Each row is a point. To make a cloud, some directions were put in groups of two or more. Within a group, all points are equally far from the middle, so they leave a hole (a ring in 2 directions, a hollow ball in 3). The other directions are filled evenly. Then the cloud was stretched, turned, moved and blurred a little. Count the holes, and give their numbers of directions, smallest first.

Cloud, 19 rows:
[[-29 -15  35]
 [ 21  -1  52]
 [-15 -49  26]
 [ 33 -18  51]
 [ 24 -28 -40]
 [  2 -60  -5]
 [-41   5  14]
 [  0  39  -1]
 [-22   8  35]
 [  3 -42  46]
 [-42   0 -34]
 [  1 -27  53]
 [-11 -38  43]
 [-22 -38 -33]
 [ 22 -48  42]
 [-31 -26  31]
 [ 32 -40  44]
 [-12 -52  26]
 [  8 -30  53]]
Holes: 1 (3)

Cloud, 27 rows:
[[ 28 -28 -13 -48]
 [  7  15 -16 -45]
 [ 25   6   1  13]
 [-39 -42   9 -32]
 [ 14 -15  16 -60]
 [ 16  -8  -4  -6]
 [ 14 -33 -42 -29]
 [ 15 -17 -52 -33]
 [ 19  23  32 -14]
 [ -8 -12 -25 -45]
 [ 11 -30 -15 -22]
 [  8 -54 -28 -36]
 [ 54  -3  -3  -8]
 [ -5  41  18 -17]
 [-10  55  19 -31]
 [-34  -5 -33 -11]
 [-21  41  16   2]
 [-31  31 -11 -39]
 [-12  16 -11   6]
 [ -2  11 -55 -34]
 [-10 -31  -5 -40]
 [ 25 -19 -28   9]
 [-22 -37  -5  10]
 [ -9   1 -12 -36]
 [  1  36  -4   7]
 [ -7 -47 -18  15]
 [  2 -12 -33 -47]]
Holes: 0

Cloud, 53 rows:
[[  6 -12  29 -38 -22  17]
 [-11  16  32 -19  30   2]
 [-21 -16  38 -32   6  14]
 [ 17  38   0  24  -6 -21]
 [ 13  39  21 -20  16  -5]
 [ -6 -22  35  -9 -12  51]
 [ 46   7 -10  20 -18 -16]
 [ -2 -43  18  17  18   3]
 [ 53 -12  20 -16  14  -4]
 [  3   3 -34  -7   0  41]
 [-42   3  40   5 -21   0]
 [  7 -11   1 -40   2 -18]
 [-37   8 -24 -11  15  10]
 [-43  -2  -1  15  19  11]
 [ 26   9  -1  -7 -38   8]
 [ 23  36  29  -7  25 -10]
 [-26   4  12 -21  33  15]
 [-16  -1   3  26   3  52]
 [ 20   4   2 -15   1 -52]
 [  2 -12  16   3 -39 -18]
 [-21  11  32  -9 -27 -19]
 [ -6 -26  44 -14   5   7]
 [  7  31 -23  22  -2  -9]
 [ 36  37  24  -4  11  -2]
 [-16  23  21  35   1   7]
 [ -3  44  29 -12 -10   8]
 [ 14  29   9 -26  28 -21]
 [ 16 -36  10  42   1  -3]
 [ 11 -12  41  10 -24  22]
 [ 21 -11  11  45 -16   6]
 [ -7  37   1 -14 -10 -20]
 [  7   0 -24 -26 -35  31]
 [  6  -3   3  31  23  34]
 [-11   9  35  -2 -15  60]
 [ -7  22  44  15   9 -19]
 [ 10  38 -16 -22   5   6]
 [-15  -3  -2 -44 -23  -8]
 [ 16 -32 -18  27  -1  -1]
 [  5  -2  40  -9 -30  39]
 [-23  -8  34  -6 -41  -6]
 [  4 -22  -7 -40  -6  10]
 [-15  19 -19  24   9 -17]
 [ 16  -8   8 -32 -25 -11]
 [ -3  -8   6 -11 -55  10]
 [ 27 -31 -15  38   3 -14]
 [ -3 -25  29  31  -8 -26]
 [ 50   9 -14  -9  22   6]
 [-27   0 -12  21  23  -9]
 [-13  15  30  -5   1  58]
 [ 10  -8   9 -40 -33   9]
 [-10  32   9 -24 -13 -20]
 [  9 -14  44   0 -23 -16]
 [ -9  -3 -18  -8  -5 -33]]
Holes: 2 (2, 3)

Cloud, 79 rows:
[[-13  26  51  12  12 -23 -15 -41]
 [ 20 -42 -17  -6  21  17   4 -34]
 [-10   3 -34  15  14  30 -28 -21]
 [ 21 -15 -10  54  -8  -2  17 -35]
 [ 16  -2  46  24  28 -11  18  28]
 [-36 -12   3 -20 -30 -20 -21 -36]
 [-41  10  -3 -18   8   4  13 -54]
 [  8 -28  -2  41  28  22  -6 -39]
 [-18 -18  23   5 -34 -25  14  35]
 [-11 -35 -26  33   5 -26 -15   5]
 [ 21  -4  28 -25   1 -25 -21 -42]
 [ -9  21 -19   1  -2  35 -17 -42]
 [ 37  -6  41  -7  -7   3   9 -32]
 [ 15  13  -3  14  21  30  44 -32]
 [-40  26  31  14  24 -33  25  -7]
 [ 13 -37   1   5 -50 -15  19  -6]
 [-39 -17 -15  38  32 -23  20 -28]
 [ -9  20  -7  -7 -29  47   8  20]
 [-41  -8   4 -44  -3 -24  -2  13]
 [ 17 -38  12  42  20   5   1 -42]
 [ 46 -21 -11 -12  -1 -23  21  18]
 [-60   8   5   4 -11  -3  11 -44]
 [ 17  11   2  38 -15 -31  16 -34]
 [-35 -25  23 -10   5  -3 -31  24]
 [ 39  -5  36  -5  15 -21  30  25]
 [-29 -29  13 -11 -30 -16  42  -4]
 [-22 -10  -9 -25  25 -11  46  -4]
 [ 45 -20  22  -1  16 -18 -30  -8]
 [ -5  16   8  11  32   4  -8  44]
 [-16  36  35  33  -7 -20 -10 -26]
 [  7 -25  14 -39 -13 -41   4 -16]
 [ -4   6   2 -24  59 -27 -15  14]
 [-25  28  25   0  43 -47 -30 -38]
 [-15 -15 -39   6  37 -11 -20 -30]
 [ 23  16  -4  17 -34 -36   5  -2]
 [ 18 -27   4 -17  34 -20  -4  33]
 [ 49  35  21  -6  41   2  -1  -1]
 [ 35 -44   3  -2  -4 -33  27 -15]
 [ 15 -41  -6  29  30 -38  -1 -29]
 [ -9 -14   6   5  35 -55 -29   2]
 [-42   3  17   5  48 -28  24  -7]
 [-15  -3 -26 -34  24 -24 -21 -41]
 [ 37   4  -8 -33  -1   0  41  -1]
 [-15  24 -23 -20  38  12 -39   4]
 [ -8  12   9 -12  57 -10 -36  18]
 [-20  -8  -5  41  24 -27  17 -54]
 [ 27 -10  16  46  -8 -37   9 -11]
 [ 29 -28   8  43   2  10  13  34]
 [-33   4  47   9  32   8  20 -26]
 [ 38   8  22  -5 -10   1  25 -37]
 [ -5 -35  34  16  31 -14 -12 -50]
 [-50  19   1   2  16 -32 -33  14]
 [ 34 -31   6   7 -36  30  26   7]
 [ -2  -2   1  28 -40  16  23 -36]
 [  1 -46  39   5 -15 -41   9 -23]
 [  6 -29  -3  45  19 -20 -20  11]
 [-13  30  40 -23   3  12  -2  39]
 [ 20 -44   1 -28  18 -31  13   3]
 [ 16 -45   4  48  23  18  12  10]
 [-12  23  -9 -15 -37 -13 -36 -14]
 [ -1  -9  27  46 -11 -31 -18  11]
 [  4  60  -9 -22   8 -25 -15  10]
 [-35  -8  33  47  20 -33  12 -13]
 [-41  36  -5 -27  13  12   5 -40]
 [ 24  -3   5  18   0  30  57 -14]
 [-21  30  25 -30   7  18  12 -38]
 [ -4  -9 -11 -57  11 -16   4  -2]
 [  6  52  35 -34   4   7   8  17]
 [-57   5  32  13   3 -44 -21 -31]
 [-37 -12  12  45  18 -22 -22   6]
 [-30 -10 -22  12 -19 -50 -24 -20]
 [ 22  13  42   5  25  45   0  19]
 [ 31  19  49 -12  21  24  20  15]
 [ -9 -27  42  -1   9   4 -22 -43]
 [-10  31 -16  -2  36 -42 -10  11]
 [ 39  25   9 -16 -31 -10  -3   7]
 [ 37  -2 -16 -27  33 -20  15 -24]
 [ 44  23  10   4  20  30  39   1]
 [ -8 -33  51  36  11 -18  28   1]]
Holes: 1 (8)

Cloud, 106 rows:
[[  2  20  22 -24  22   4 -14 -12  16]
 [-18  -1   4 -18 -15  13  36  -2 -49]
 [-27  11  -6 -30  -1   1  18   8 -17]
 [-31  46  23 -26  43 -50  21   2 -28]
 [-21   5 -24  -1   3  20  13  20  -4]
 [-26  21  24 -10  25 -36   0 -19  -3]
 [-38 -17 -17  18 -10   4   3 -32 -39]
 [-14   4  -2 -19 -16   2   9 -23  -8]
 [ 32   5  38  10  -5   6  43  22 -23]
 [ 22 -32  36   9   1 -18   5 -24 -10]
 [-22  56  23  -3  23  -1  18  -1   8]
 [  3  -5  14 -28 -26   5  19  34 -13]
 [ 31 -35  40  -1 -14  22  27  27  -3]
 [  8 -38 -19  -4  16 -30  16  -6  -5]
 [ 12   2  22   1 -13 -10 -28  22   2]
 [-35  24  -6  -8  16 -12 -13 -22   4]
 [  7 -13  35  -3  -1 -33  20 -27 -39]
 [ 22   2  15  -9  11  -6  27  27 -32]
 [-21   3  54   4  16 -23  11  11 -11]
 [-33   9  10  -3 -17 -10  -3 -15  -9]
 [ -9  30  14 -13  43   3   1  39 -36]
 [-40  28 -15 -12 -23 -13  -2 -11  -5]
 [-22  14  29  31  15   8 -30 -13 -17]
 [ 12  19  32 -31   5   0  -9  19  37]
 [ 24  10 -17 -15  16  -2   3 -30 -12]
 [ 26  -9   8  -9 -26  19   4   5 -22]
 [-34   2 -13  11 -22 -25  15  12  -2]
 [-12 -23  11 -19 -32  -2  14 -28  16]
 [-15  31 -38  10  13  -2 -14 -14 -36]
 [ -2 -41  -9  -2   4 -45   8 -34   1]
 [-31  -6  42  17  24   8  11 -32  -4]
 [-40  10   9  33  15  10 -15 -31  17]
 [-11  14  14  18  -3  -1 -18 -38 -30]
 [-22  -1  -4  -2  30  12   6  -5 -13]
 [-21  25 -17  -4   1 -44  22  23  25]
 [  1 -17   3 -10  -9  33 -23  13 -22]
 [ -5  12  23  12  21 -30 -14  -2   7]
 [ 12  28  -3  24   1  17  22 -10  11]
 [-30 -14  29   7  -6 -10  -7 -30   5]
 [ 26  -1   1 -44   6   3  -2   3 -30]
 [-11  -9 -17 -15 -17  -8  -9 -19  13]
 [ -6  42  43  30 -11  -2   7  -8 -17]
 [  9   8  -8   7  -2 -25 -19 -37 -14]
 [ -6  -9  -3 -22  17 -27  -5 -21 -11]
 [-11   7  13  30   0  27 -35 -26 -32]
 [-18  29  20 -27  42 -38  15  16 -36]
 [  0  24  -6  -9   6 -25 -25   0  49]
 [  8 -32  13  14  12 -21  12 -18  27]
 [-13  38  -6 -37 -24  10  -8  24  -5]
 [  9 -24  25  27 -18  -8 -21  -3 -16]
 [ 27  31  24   9  34 -11  26  28 -12]
 [  6  11   4  29  28  10   9  11 -36]
 [-20  28   9   9  26   3  18  -5  -6]
 [ 19   4  -2  27 -23  23 -11  15   7]
 [  4 -33 -31 -10  11  25 -11  -9 -17]
 [-11  16   1  14  11  23  15  37   3]
 [-27  27  24  -4   3  12 -26  -2 -14]
 [-36  14   2  11   8  -9 -14 -30  10]
 [-31  -6  16   8   2  17  18  -6   3]
 [ -8   6   3 -13   9 -15  24  37  12]
 [-26  24   0 -22 -15 -13   6  -2  18]
 [-11 -11   1 -21 -18  -9   4  33  -7]
 [ 27  31 -28  -2  14  13  12   0 -14]
 [ 25 -13  55  12   6   5  39 -15  -1]
 [  4  14 -27 -30   6  15  -9  19 -24]
 [-25 -29  12   5   9   0 -40  25 -13]
 [  9   8  19  -8   8   2   3  -9 -16]
 [ -4   1 -13   4  -1  17  33 -26   9]
 [ -2  12  -4  16  -5  40   7  37 -45]
 [-23 -10  16  26  -5 -13  -5 -31 -32]
 [  3  37  46  19   7 -13  22  -8   2]
 [  5  20  17 -27   6 -10  -7 -13 -35]
 [ -4   4  28  15   4  32   3   1  13]
 [-35  13  48  11  22 -15  20  22 -55]
 [ 19  -4  24   2 -18   3 -20   6   2]
 [ -2 -48  20   5   3  19 -17   5 -32]
 [  2  33   3  -7  31  19 -10   3 -50]
 [ -4  19 -24 -13  33   2 -33  20   4]
 [  2  22 -33   4  28   1  -5 -10 -48]
 [ -1  23  16  19  -8  28 -11 -17   9]
 [  3 -19   9 -26  12   6  42  -1 -10]
 [ 18 -33  26  -2  -9   3 -25  30 -27]
 [ 24  24 -29   8   6  41  -5  26   2]
 [  3 -30  20  15 -26  37   9 -21 -22]
 [ 30   7 -13 -24  44   9  -4   7 -25]
 [-21  39  16  32  12  23 -12  -3 -24]
 [  6  18   4   2  18  18  13  21 -18]
 [  3   1  -8 -42   9  24   6  21 -33]
 [-24  28   0 -13  15 -25  43   2 -17]
 [  8  -3 -25 -12 -18  -1   3  -5   6]
 [ -6  22  31  14  -8   5  45 -19 -30]
 [-26 -15  34  -2 -11 -23  -9  -9   6]
 [-18  21  58   2  -1   0 -28   6 -40]
 [-20   0 -22   8  17  -5   4 -50 -18]
 [  4  -8  60   8  16 -21  36  -8   9]
 [-22  27 -13  -5  23 -25  -5  26 -56]
 [  5  36  -6  17   0  30  -3   9 -21]
 [  9 -30  20  -4  26   4   8  -3 -26]
 [  6  -5  36  36  -2  -6 -10 -34 -31]
 [ 28 -10  38  13   4   1  26  20 -41]
 [ 14 -14 -12  -2 -24  31  -9   0  12]
 [ 26 -18   2  28 -11  20 -10 -45  22]
 [-26  20  18   8 -17  26  48 -18 -14]
 [-15  17  -5  43  -7   1   3  -9  -6]
 [-11  17   9  -5  14 -27   3  27 -52]
 [ -1  17  14  11  25  44  16  26  -9]]
Holes: 0
